Each row of a before or after table is a point. The points were changed in one or more steps. Then noise was added and the rows were shuffled. The steps act on columns, c1 being the first. Write out the steps. A step turns or swaps two columns, mirrors them in a line or flattens them onto one, adds a multiple of one to another, or multiplies or shifts one. Angles are multiples of 10 degrees, from the lower column toward the higher: turns from -170 to 170, lines from 10 to 170 but not 90. Use the fewest steps. Two steps may share a column if one is a turn and the other turns, adds or multiplies; they go together, in the order done. Otherwise the lowest column goes first.
In the rows, zero is written as 128.

Before, 13 rows:
[[138 116 153]
 [120 114 120]
 [103 134 133]
 [ 63 169 105]
 [190 173 125]
 [106  96 140]
 [100 147 140]
 [121 131 135]
 [176 156 145]
 [108  98 105]
 [130 164 154]
 [142 192 193]
 [203  75 108]]
After (13 x 3):
[[121 206 110]
 [125 134 133]
 [202 108 130]
 [160 153 147]
 [123 113 144]
 [140  39 116]
 [ 94 120 134]
 [110 126 128]
 [ 93 127 114]
 [189 159 168]
 [181 108 136]
 [119 148 136]
 [122 166 138]]
Steps: turn c1 and c2 by -50 degrees; multiply c3 by 0.7

Before (14 x 6):
[[ 90 142 160 130 132 137]
 [109 130 121 112  80 137]
 [133 129 117 121  83 141]
 [ 86 249 105 145 121 157]
 [167 108 160 172  97  87]
 [107 142 149 112 142 134]
 [169 153 134 118 121 128]
 [160  98 147 154  94 140]
 [157 111 139 137 123 129]
 [141 164 145 135  91 107]
 [171 116 151 168 107 151]
 [157 121 157 162  82 152]
 [113 118 134 176 127 125]
 [130 140 134 206 124 147]]
After:
[[ 79 138 128 134 120 142]
 [113 115 123 170 151 122]
 [128 112 149 147  82  95]
 [141  80 163 142 143 147]
 [126 117 133 205 139 158]
 [110 177  84 186  31 175]
 [119  90 109 113  98 144]
 [145  98 173 161 139 165]
 [143 116 156 130 142 130]
 [139  91 122 121 102 149]
 [ 99 149 132 118 117 138]
 [137  83 177 162 142  64]
 [132  78 168 158 120 167]
 [156 136 159 127 101 128]]
Steps: turn c1 and c3 by 40 degrees; turn c2 and c4 by 20 degrees; turn c2 and c5 by -60 degrees; multiply c6 by 1.6

Before (14 x 9):
[[ 89 120 160 144 159 148 143 192 134]
 [154 159 119 114 103 141 132 105 145]
 [ 90  99 141 137 109 120 115 131 118]
 [ 86  89 108 173  87 127  89 115 124]
 [150 117 145 157 118 167 130 177 138]
 [112 167 145 121 105 155  82 128 185]
 [158 107  86  97 126 156 151 185 181]
 [113 149 131 113  92 168 124 108 151]
 [174  99 165 164 160 122 147 118 116]
 [149 156 132 108 173  82 108 106 175]
 [168  96  96 101 105  99  98 143 129]
 [159 136  85 133 142 108  72 148 117]
 [137 129 140 160  90  81 159 104 184]
 [114  87 150 158 167 128  91 136 100]]
After, 14 rows:
[[ 91  55 139 137 108 117 134 140 120]
 [116  25 153 159 166 104 137 162 128]
 [149 198 129 107 173 176 106 149  80]
 [153 204 117 115 104 143 104 125 136]
 [112 225 147 120 105 185 129 179 153]
 [ 89 111 162 145 158 134 193 111 147]
 [136 133 141 158  91 183 104 100  80]
 [111 180 131 112  91 150 107 132 166]
 [151 102 146 157 119 140 176 125 167]
 [170  50 101 103 106 131 143 156  98]
 [173  56 163 164 162 117 117 107 121]
 [157  77  85  98 124 181 182 105 156]
 [ 87  30 109 171  86 125 117 168 126]
 [158 147  84 133 142 115 148 180 108]]
Steps: multiply c2 by 2.5; swap c6 and c9; turn c7 and c8 by -90 degrees
